Every row gives one point. The points of each table are mixes of a few directions, plus a little noise. Count the directions of each table, and those that both share. Where both have some left over, give the other angles between the two spaces (their principal angles), to ten degrees, smallest first.
(in the rows, 128 means zero)

First (7 x 2)
[[142 166]
 [108  69]
 [136 149]
 [117  95]
 [133 144]
 [110  81]
 [150 193]]
Second (4 x 2)
[[ 83 151]
 [162 109]
 [177 101]
 [ 94 146]]
Directions: first 1, second 1, shared 0; angles 80

First (7 x 4)
[[ 40 105  90 146]
 [161 137 143 121]
 [130 128 129 130]
 [ 76 114 106 138]
 [173 140 147 118]
 [ 94 120 114 136]
 [222 152 167 109]]
Second (5 x 4)
[[189 145 167 118]
 [106 113  70 126]
 [170 131  91 112]
 [ 73 130 190 151]
 [104 120 124 132]]
Directions: first 1, second 2, shared 1

First (7 x 8)
[[109 122 105 121 115 160 141 112]
 [ 98 138 122 126 132 135 128 132]
 [194 102 126 130 110 127 133 101]
 [140 101 102 117  95 124 145 156]
 [109 176 183 148 190 111  91 108]
 [188  74  93 114  70 123 156 148]
 [ 57 183 164 139 185 118  98 137]]
Second (9 x 8)
[[ 66 164 144 133 159 127 112 143]
 [249  72 117 125  85 126 146  89]
 [112 140 137 129 141 119 120 141]
 [160 118 143 131 123  78 122 181]
 [107 117 105 118 109 131 143 158]
 [137 131 135 132 136 138 126 100]
 [ 91 159 155 136 160  97 106 167]
 [109 129 120 125 122 128 131 146]
 [121 119  98 122 114 213 150  30]]
Directions: first 3, second 3, shared 3

First (9 x 11)
[[142 210 162 127 112 127  79 124 117 165 162]
 [100 132 130 135 176 109  78 174 141 125  94]
 [185 131 184 137  55 138 114  98 126 140 204]
 [140 123 134 168 124 148 185 150 143 116 134]
 [129  44 112 130 180 149 153 200  90  92  48]
 [127  89 122 124  98 122 184  86 169 108 162]
 [109 111  74 141 106 125 138  78 135 126 116]
 [112 167 114 135 125 119 120 107 143 141 136]
 [109 146 123  54 172 119 102 138  91 139  93]]
Second (8 x 11)
[[109 186 114 108 148 128 141 122 124 146 121]
 [112 140 180  83 127  86 127 105 210 124 201]
 [144 160 129 131 136 139  39 157  53 156  89]
 [174  58 154 212  79 145 121 149 135 105 149]
 [135  96 145 140 112 122 145 123 161 112 155]
 [149  91 113 195 101 154 179 135 133 109 126]
 [101 159  86  86 161 132 141 120  94 141  83]
 [101 137 103  69 158 118 130 114 113 132 100]]
Directions: first 6, second 4, shared 4

First (8 x 14)
[[124 175  93  98 136 159 167 112 138  94  51 141 127 150]
 [130 165  98  84 115 174 169 103 111 124  99 145 117 161]
 [101  22  46 146 163 186 147 138  66 124 146  71 180 136]
 [144 172 139 124 133  99 119 123 155 135 101 145 116 142]
 [153 168 164 112 108 108 116 106 140 165 157 159  97 149]
 [105  67 184 180 145 107  91 113 168  91 152 115 137  81]
 [121 106 193 160  97  84  90 172 133 133 193 123 122  64]
 [145 152 105 121 128 107 125 157 112 160 125 126 129 142]]
Second (9 x 14)
[[191 101 109 155 109 170  91  88 171 109 134 136 158 143]
 [ 84 125 109 112 174 100 165 128 133 128 151 145 122 121]
 [160 105 172 141 159 116 133 130  21 105  64  90 149 109]
 [131 173 177 120  61 119 139 200 110 141 116 114 109 115]
 [147 129 158 138 117 118 170 175 109 116 117 113 138 130]
 [ 57 166 115  95 119 120  82 109 117 177 123 125  77 131]
 [130 118  91 124 150 137  96  68 171 106 166 170 137 100]
 [153  95 129 145 166 108 217 164 151  82 158 147 168 121]
 [ 97 142  91 120  99 163  60  87 167 188 121 112  96 185]]
Directions: first 5, second 5, shared 1; angles 60, 60, 90, 90

First (11 x 20)
[[117 149 133 131 152 125 140 146 127 131 129 152 112 131 126 151 108 100
  121  99]
 [133 114 116 124 119 125 141  87 115 126 134 114 137 124 122 126 106 138
  162 157]
 [128 122 109 117 129 123 159  74 107 131 140 119 131 121 117 144  81 127
  175 155]
 [146  84 160 190 117 115  98 101 121  86 115 136 142 157 118  73 112 133
  167 137]
 [111 161 120 110 155 129 153 146 126 145 135 147 108 121 127 170 107 100
  116 101]
 [139 115 149 142 104 137  76 180 156 120 111 117 139 135 144  84 207 156
   75 121]
 [126 128 107 109 128 126 157  86 112 136 140 117 130 117 121 147  94 129
  161 152]
 [134 124 154 147 116 134  80 190 156 120 111 130 131 139 143  93 197 142
   72 105]
 [107 179 133 104 155 139 124 216 154 154 124 154 101 121 144 165 170 102
   49  68]
 [131 117 121 132 128 122 145  87 112 122 134 125 132 129 118 130  91 126
  167 146]
 [135 115 106 104 106 133 136  95 122 137 136  97 143 114 129 124 136 156
  143 168]]
Second (9 x 20)
[[114 130 117 107 122 142 139 160 125 148 121 115 131 128 134 135 134 151
   95 127]
 [157  98 158 117 121 102  96   7 159 111 192 134 149  96  50 139 108  86
  223 165]
 [139 143 131 181 147 113 127 137 110  96 101 153 107 150 166 103 125 106
  139 104]
 [109 136 112 110 122 147 142 187 122 151 108 114 127 133 151 132 144 159
   73 119]
 [153 144 143 182 145 106 101 123 129  88 113 156 109 139 158  99 154  92
  146 105]
 [116 137 116 131 131 138 145 168 113 135 105 125 121 141 154 126 126 144
   97 117]
 [126 125 129 107 120 134 120 132 141 140 138 119 135 118 117 134 144 136
  115 134]
 [113 109 118 116 129 130 167  88 103 138 138 121 138 132  99 148  53 136
  166 150]
 [125 129 128 100 116 138 115 150 148 145 135 115 135 115 123 134 164 142
   95 131]]
Directions: first 3, second 3, shared 1; angles 40, 70

First (10 x 32)
[[120 149 118 156 104 138 103 100 120 158 124 132 116 129 118 105 123 129
  154 112  96 113 140 155 139 116 122  89 142 157 128 144]
 [120 156 128 173 113 141  92 125 122 145 136 129 113 159 104 125 105 118
  157 135  67 125 136 133 137 127 121  84 153 183 130 155]
 [106 192 100 220 125 119  86  89 125 155 150 134  64 131 108 146 108 156
  195  88  45 120 145 111 121 158 132  72 191 222 126 134]
 [112 158  97 161 116 122 116  77 122 162 125 135  94  93 132 115 141 160
  168  80 117 106 148 146 129 130 131 104 150 153 128 120]
 [152 116 159 109 151 112 140 149 141 106 139 128 136 143 125 155 113 103
   90 125 132 133 116  96  98 148 150 144 133 102 120 124]
 [115  82 127  75 113 166 149 191 117  97 109 112 188 145 136  95 147 123
  110 226 175 159 113 159 185  85  86 170  61  97 144 134]
 [128 131 113 127 146 105 147 109 138 122 134 132 107  92 143 152 141 152
  130  92 150 124 131 106 108 151 144 151 138 115 126 101]
 [124  86 132  72 118 153 148 164 120 109 110 119 177 133 141  97 148 121
  102 187 178 142 117 158 164  91 104 163  74  83 136 128]
 [141 138 135 138 161  99 139 132 146 109 147 131 103 124 127 174 117 130
  121  99 120 134 125  76  90 168 151 142 156 132 122 112]
 [162  73 170  47 134 124 160 145 136 113 110 125 183 129 145 116 137  88
   52 136 193 123 115 141 110 109 144 166  84  34 119 127]]
Second (10 x 32)
[[141 120  96 115 133 177 125 126 127 118 116 116 171 104  94 166 124 105
  134 115 134 114  86 120  94 123 116 138  95  95  87 182]
 [166 115 128  95 127 196 142 142 134  96 119  97 133 105  89 178 100 134
  165 111 132 137 130 135 107 163 129 159 138  84  85 168]
 [121 111 145 181 141 107  67 120  80 215 100 239  74 165 196  90 117 118
   77 147 170 110 119  93 118  62 136  91 172 247 198 131]
 [130 128 125 114 121 132 148 129 136 104 130  97 126 129 114 136 131 138
  137 119 112 140 140 135 133 145 137 146 128 105 126 120]
 [100 136 155 140 155 220   7 133 159 219  99 155 137  26 158  80 140 128
  100 154 156  69 125  81  99 102 129 113 157 170  84 200]
 [122 123 160 107 149 117 142 130 126  82 137 120 144 130 117 157  99 144
  141 137 120 120 127 149 138 142 136 144 126 119 127 120]
 [104 148 121 137 104  75 156 119 147 124 148  95 116 139 135  83 169 133
  122 126 102 150 157 138 160 136 132 120 116 115 147  72]
 [103 130 114 124 116  92 157 112 119  98 123  99 138 147 122 125 149 127
  115 116 102 135 129 131 138 117 144 148 105 125 156  99]
 [134 138 132 131 130  72 167 132 134 102 167 129 140 157 125 131 120 130
  145 141 122 142 125 156 154 146 106 101 105 103 125  90]
 [156 127 110 136 106  94 173 129 117 119 145 133  98 178 126 132 131 125
  141 115 127 163 142 143 138 143 120 116 129 115 144  96]]
Directions: first 4, second 6, shared 0; angles 60, 70, 70, 80

First (10 x 32)
[[119 120 121 130 123 128 127 132 125 119 119 133 127 130 135 144 119 116
  117 125 132 117 128 124 118 126 125 120 129 133 132 129]
 [142 141 139 124 136 129 130 122 134 142 141 120 130 124 116 102 142 146
  145 133 123 146 128 135 144 130 133 140 127 122 121 127]
 [143 142 138 124 136 129 131 122 134 143 142 120 130 124 116 102 142 147
  145 133 122 147 129 135 145 131 133 140 127 121 122 126]
 [197 191 179 110 165 132 139 100 156 194 190  90 136 109  72   7 198 211
  209 150 100 214 130 159 207 141 152 184 125  95  98 125]
 [133 133 132 126 130 128 128 125 131 133 133 125 129 126 124 120 133 134
  134 130 126 134 128 130 134 129 130 132 128 126 126 128]
 [129 128 129 128 129 128 128 127 128 128 128 127 128 128 127 127 129 129
  128 128 128 129 128 128 129 128 128 128 128 128 128 128]
 [101 103 108 135 113 126 123 139 117 101 103 144 125 135 150 176 101  95
   96 120 139  94 128 115  96 123 119 106 129 141 140 129]
 [ 90  93 100 138 107 126 122 144 112  90  93 150 124 139 159 196  89  81
   83 116 143  80 128 111  83 121 115  97 130 146 145 130]
 [128 128 128 128 128 128 128 128 128 128 128 128 128 128 129 129 128 128
  128 128 128 128 128 128 128 128 128 127 128 128 128 128]
 [100 102 107 135 113 127 123 140 117 100 103 143 124 136 151 178  99  94
   95 119 139  93 128 116  95 123 118 105 129 141 140 130]]
Second (11 x 32)
[[114 111 108 121 105 130 109 172 113 127 106  96 140 129 102 158  85  92
   70 108 154 118 116 117  91 123 139 107 121 149 143 144]
 [140 149 120 133 146 127 140 115 133 139 129 128 149 134 119 125  92 129
  135 128 139 125 132 127 122 124 142 123 126 116 141 120]
 [121 124 135 131 135 126 137 120 137 122 127 138 118 121 147 125 148 138
  147 125 107 125 130 142 136 134 120 138 134 121 116 120]
 [130 123 129 123 116 130 116 137 120 128 131 123 125 131 119 129 134 123
  115 133 138 133 126 118 128 125 126 124 125 138 130 137]
 [155 124 152 113  95 135  92 121 103 132 167 137 104 141 109  98 199 144
  127 175 151 164 129  89 169 120 110 132 118 153 125 156]
 [130 110 153 120 105 131 109 124 119 118 149 142  93 126 140 110 207 145
  141 152 115 147 128 119 162 131 103 143 130 142 108 141]
 [179 200 111 141 182 126 162  73 139 165 146 138 188 153  98 103  38 143
  161 145 166 132 144 114 129 115 167 115 118  90 167 108]
 [120 119 137 129 126 127 129 125 132 120 129 136 112 122 144 125 158 136
  141 128 109 128 128 137 138 133 117 138 133 128 115 125]
 [134 118 146 121 109 131 111 124 118 123 147 138 104 129 131 112 186 141
  136 150 125 145 128 116 155 128 111 137 127 141 116 140]
 [ 88 108 100 134 132 124 140 169 139 117  80 101 143 113 135 174  62  92
   90  75 116  92 117 157  73 135 141 115 134 127 132 117]
 [ 97 123 117 142 157 121 161 128 155 117  97 131 131 110 163 149 100 125
  145  89  87  98 128 173 105 141 131 136 142 105 116  99]]
Directions: first 1, second 3, shared 0; angles 40

First (11 x 32)
[[123 146 104 116 120 111  92 141  92 116 145 104 116 119 121 132 121 155
  116 120 162 112 135 102 100 136 103 129 166 120 123 131]
 [124 124 133 124 126 123 149 112 131 125 139 147 135 127 132 144 138 133
  127 131 100 120 129 101 142 113 147 120 111 151 139 144]
 [123 164 135 131 129 112 108 153 123 134 138 124 118 137 114 116 121 128
  149 125 132 127 115 133 104 122 142 137 155 111 113 124]
 [128  95 124 122 124 136 162  92 131 118 131 145 144 116 143 153 142 135
  106 133 104 119 141  96 159 121 131 111  92 162 155 147]
 [118 155 110 114 119 103 102 138  93 118 158 117 119 121 118 139 127 157
  123 122 143 104 132  82 102 123 122 125 163 131 126 140]
 [133  65 114 119 125 150 169  76 133 112 117 139 151 107 153 156 144 135
   87 134 114 122 151 100 174 134 110 107  77 168 162 144]
 [144  79 124 134 132 161 142 111 149 128  91 119 137 122 145 118 127 109
  108 130 145 148 139 174 152 153  96 129  99 123 134 110]
 [122 183 161 142 137 114 120 167 149 154 134 142 116 157 107 103 122 105
  181 128 101 140  96 158 104 105 179 145 147 103 101 120]
 [136 108 117 129 129 141 119 128 129 125 110 113 127 123 135 122 122 125
  115 127 152 136 135 150 130 147  99 129 127 118 126 115]
 [131 150 159 146 139 133 134 152 162 153 112 140 124 152 119 100 123  94
  166 131 107 153 105 182 124 119 161 145 123 105 109 112]
 [128 137 121 126 126 123 110 139 117 127 129 116 123 128 124 124 122 132
  128 125 146 126 128 130 114 134 117 131 145 118 121 123]]
Second (10 x 32)
[[136 103 110 127 127 143 113 126 122 120 109 105 127 119 136 123 121 129
  107 126 165 135 140 150 129 154  86 130 132 116 127 114]
 [114 171 158 131 130 104 152 131 139 141 159 166 131 145 114 138 140 126
  165 133  65 117 107  92 127  83 199 125 122 147 130 153]
 [131 118 121 127 128 134 123 127 125 125 121 118 128 124 131 126 126 129
  119 127 143 131 133 137 128 138 111 129 130 123 128 121]
 [123 141 138 128 129 121 135 129 132 132 137 139 128 133 124 131 132 127
  139 129 109 125 121 117 127 114 149 128 126 134 129 136]
 [122 145 139 129 128 118 138 129 133 132 140 143 129 135 123 132 132 127
  142 129 104 124 120 114 128 111 155 127 126 135 128 138]
 [119 154 146 129 129 113 143 130 134 137 147 151 129 138 120 133 135 127
  150 130  91 121 115 107 127 101 170 127 123 140 129 143]
 [126 136 133 128 128 124 132 128 130 130 133 135 128 130 125 129 130 128
  135 128 116 126 124 122 128 120 141 128 127 131 128 132]
 [152  56  77 124 124 170  86 123 109 106  75  62 123 100 151 113 106 132
   65 122 234 148 164 189 130 205   7 133 138  95 125  86]
 [132 115 119 126 127 135 121 127 125 124 119 117 127 123 132 126 125 128
  117 127 147 131 134 139 128 141 108 129 130 123 127 120]
 [123 142 138 129 129 120 137 128 132 132 138 141 129 133 123 131 133 127
  140 129 107 125 122 115 127 113 152 127 126 135 128 137]]
Directions: first 3, second 1, shared 1

First (8 x 32)
[[122 123 139 133 127 126 134 125 108 118 127 119 107 131 134 136 128 119
  128 131 128 108 127 103 134 138 156 118 138 125 125 126]
 [130 129 125 126 129 129 126 129 134 131 128 130 134 127 127 126 128 130
  128 127 128 134 128 136 126 125 119 130 125 129 128 129]
 [129 129 125 127 128 129 127 129 132 130 129 130 133 127 127 126 128 130
  128 127 128 133 128 134 127 126 122 130 125 129 129 129]
 [136 135 112 121 130 131 120 133 157 143 129 140 159 123 119 116 128 140
  128 123 128 158 130 165 119 114  88 142 113 133 131 131]
 [137 136 110 120 130 132 119 133 161 145 129 142 163 122 118 115 128 142
  128 123 128 161 130 170 118 112  83 143 112 133 132 132]
 [131 130 123 126 128 129 125 130 138 133 129 132 138 127 126 124 128 132
  128 126 128 138 129 140 125 123 115 132 123 130 129 129]
 [102 107 177 149 123 118 153 114  40  83 124  91  34 142 154 164 129  90
  127 143 128  39 123  17 155 171 249  86 171 113 118 117]
 [136 134 114 122 130 131 121 132 154 141 129 139 155 124 120 118 128 139
  128 124 128 154 130 160 120 116  93 140 116 132 131 131]]
Second (8 x 32)
[[ 99 134 137 171 146 110 136 123 156 122 144 161 122 144 145 124 157 126
  145 112 162 104 100  90 153 131 105 125 126 126  75 162]
 [107 142 138 173 111 120 130 123 119 109 134 136 101 152 135 106 149 123
  129 116 130 108 123  93 148 125 148  91 133 103 108 139]
 [126 134 131 138 111 130 126 127 112 118 126 120 114 136 126 116 130 126
  122 127 116 125 136 122 130 125 149 107 132 114 136 121]
 [143 107 130  82 145 146 113 132 164 135 135 126 156  93 134 146 116 119
  123 133 137 160 143 177 115 126 128 191 112 168 124  77]
 [156 127 102  90 138 123 144 135  96 160 103 108 148 124 104 150  96 152
  131 147 108 130 121 139 101 136  87 122 139 127 182 171]
 [129 120 134 118 131 137 119 128 146 124 135 130 134 116 134 129 129 119
  124 127 133 140 137 145 128 125 139 151 120 142 118  98]
 [134 138 132 134  85 141 118 127  87 107 119 100 100 137 119 104 122 121
  108 131  91 133 158 131 124 120 186  88 136 101 162  93]
 [130 123 119 118 157 117 139 130 145 148 128 142 149 123 128 148 125 138
  142 130 147 124 106 126 125 135  81 149 126 143 119 163]]
Directions: first 1, second 3, shared 0; angles 50

First (8 x 32)
[[102  58 143 159 136  87 188  30  84 173 100 131 104  68 163 102 133  96
  204 108  70 187  90 155  89 119 223 134 174  70 202 101]
 [100 116 112 140 132 131 153  96 122 133 178 124 153 113 137 135 154 108
  109 127  97 148 157 150 124 165 116 162 107 120 122 139]
 [120 100 156 122 107 151 156 121 146  78 175 115 133 124 155 136 149 129
  105 125 109 122 146 164 109 127  71 140 152 115 107 193]
 [137 118 158 112 106 151 133 151 153  80 148 122 127 137 144 135 132 144
  108 129 134 105 135 147 121 112  70 117 156 129 104 183]
 [116  93 136 143 131 110 161  79 107 146 122 124 119  98 142 118 132 112
  164 114  98 158 112 147 110 125 171 135 149  99 161 118]
 [159 199 105 107 131 148  61 214 155 119 110 136 136 181  86 139 104 159
   87 150 194  79 141  83 170 123  86 105  88 185  84 112]
 [155 130 142 126 128 106 109 138 121 149  50 135  89 131 120 106  95 142
  178 125 154 123  75 101 124  79 182  87 161 124 164  89]
 [137 208  73 119 150 136  66 195 138 149 141 139 167 171  78 145 124 138
   70 150 175 102 172  82 183 166  99 140  42 187  81  87]]
Second (10 x 32)
[[136 187 115 108 137 141 124 137 150  82 167 146 165 165 135  95 137 110
  130  68 129 123 119 107 135  76 109 117  88 158 103 132]
 [136 126 129 117  96  99 121 166 121 167 162 140 131 118 126 190 132 115
   93 155 129 104 117 153  87 182  98 146 155 148 110 161]
 [ 68 111 115 110 130 154  89 152 147 179 116 149  87 119 131 134  82  88
   50 166  87 158 151 135 113 198 132 138 152  62 190 125]
 [154 113 171 166 135  85 169 138 142 119 193 137  94 127  90  94 115 169
  167 124 114 160 166  74 181  89  93  90 132  97 123 129]
 [ 96  99 106 134 145 165 120  64 110 138  26 103 132 120 147 124 129 120
  143 149 136 137 113 151 119 139 188 148 121 113 177  94]
 [126 103 129 102 133 173  95 152 103 138  45 101 113  76 135 120 131 157
  163 152 153 110 109 149 133 117 174 105 123 131 139 112]
 [164 162 102 105  95 112 124 127 103 114 136 116 194 140 158 199 179 111
  112 110 166  61  77 184  63 149 119 172 134 223  56 158]
 [ 89 183 108  82 156 185  78 167 173  93 159 156 119 152 149  68  92  86
   53  78  96 149 151 108 144 117 123 118 110 100 135 120]
 [129 110 127 172 135 109 177  47 116 134  79 119 157 146 107 112 149 141
  223 137 138 150 110 102 145  80 149 118  84 125 176 108]
 [182  89 178 182 119  59 180 129 116 119 199 112  90 115 103 144 131 184
  144 144 131 132 166 115 157 134  92 127 181 126  73 141]]
Directions: first 3, second 6, shared 0; angles 40, 50, 70

First (9 x 32)
[[135  87 162 127 199 177 124 143 140  96  78 134 125 114 111 164 249 118
   85 156 145 144  91 149  33 134 183 167 125 134 130 123]
 [102  95  82 128 141 133 102  67 155 123 166  73 155 131 147 145 125 131
  182 170 128  64 133  67  41 137  43 122  98  60 155 129]
 [134 138 134 129 120 125 128 153 142 162 115 166 142 133 117 139 116 141
  106 115 115 139 103 167 153 113 146 135 128 153 132 141]
 [111 152 117 119  78 128 137 146 147 182 141 140 107 155 107 117  52 133
  139 113 102 124 133 142 187 112  80 110 129 163 130 126]
 [137 157 102 137  91  71 126 105 101 128 169 125 159 122 163 100  55 140
  158 103 128 116 152 108 194 131 118 104 132  99 126 143]
 [101  95 111 119 144 163 121  91 146 107 140  66 102 135 123 135 152 111
  165 169 135  91 146  73  48 143  60 125 114  98 137 105]
 [129 129 155 123 133 149 144 152 118 115 105 128  87 129 109 120 156 112
  109 124 134 154 136 139 137 131 153 134 142 161 111 111]
 [139 148 147 128 115 124 140 165 123 147 111 166 118 131 115 123 117 131
   98 104 122 158 118 169 179 117 164 130 141 168 119 132]
 [163 150 141 142 132  79 132 132  80  92 127 152 156 101 159 107 131 134
  111  98 146 157 136 139 181 135 204 128 146 117 112 143]]
Second (11 x 32)
[[142 157  94 141  95  57 120  88  92 114 180 118 175 113 180  96  55 142
  168 105 133 109 159  94 191 135 121 102 130  78 128 147]
 [131 149  84 137  94  71 113  98 127 156 176 138 191 127 164 123  48 155
  163 114 116  95 128 115 169 121  96 108 115  86 146 158]
 [112  98 151 116 160 194 129 156 169 147  86 136  96 142  84 163 193 120
   97 155 121 135  94 157  58 119 123 153 120 164 134 114]
 [114  95 142 120 166 180 124 133 155 124 101 114 106 132 103 156 195 117
  115 160 131 123 110 129  47 131 118 148 118 135 133 114]
 [132 136 113 134 119 102 122 111 116 121 149 121 148 122 149 119 104 133
  145 122 132 118 138 111 143 131 122 118 126 105 130 136]
 [133 155  85 140  87  65 114 101 126 159 177 143 191 127 164 119  37 157
  161 107 115 100 130 119 185 118  99 105 117  91 144 160]
 [143 146 119 138 117  81 132  98  78  79 158 103 135 108 166  91 103 122
  153 112 149 130 172  89 170 147 145 109 142  94 112 127]
 [117 106 148 118 152 176 130 150 156 140  96 134 103 138  96 152 177 121
  104 146 123 135 105 149  80 123 127 147 124 156 131 117]
 [141 140 137 133 126 107 138 118  87  83 135 108 113 113 148  98 129 115
  135 115 146 144 163 106 158 144 156 119 145 118 109 119]
 [117 102 170 114 164 203 140 172 155 133  71 135  69 140  74 154 210 108
   83 148 127 156 104 163  72 123 148 155 133 185 121 103]
 [125 129 165 119 132 172 145 182 146 154  83 161  83 143  81 140 157 119
   83 123 117 163 106 178 137 115 153 143 139 197 119 114]]
Directions: first 4, second 3, shared 3
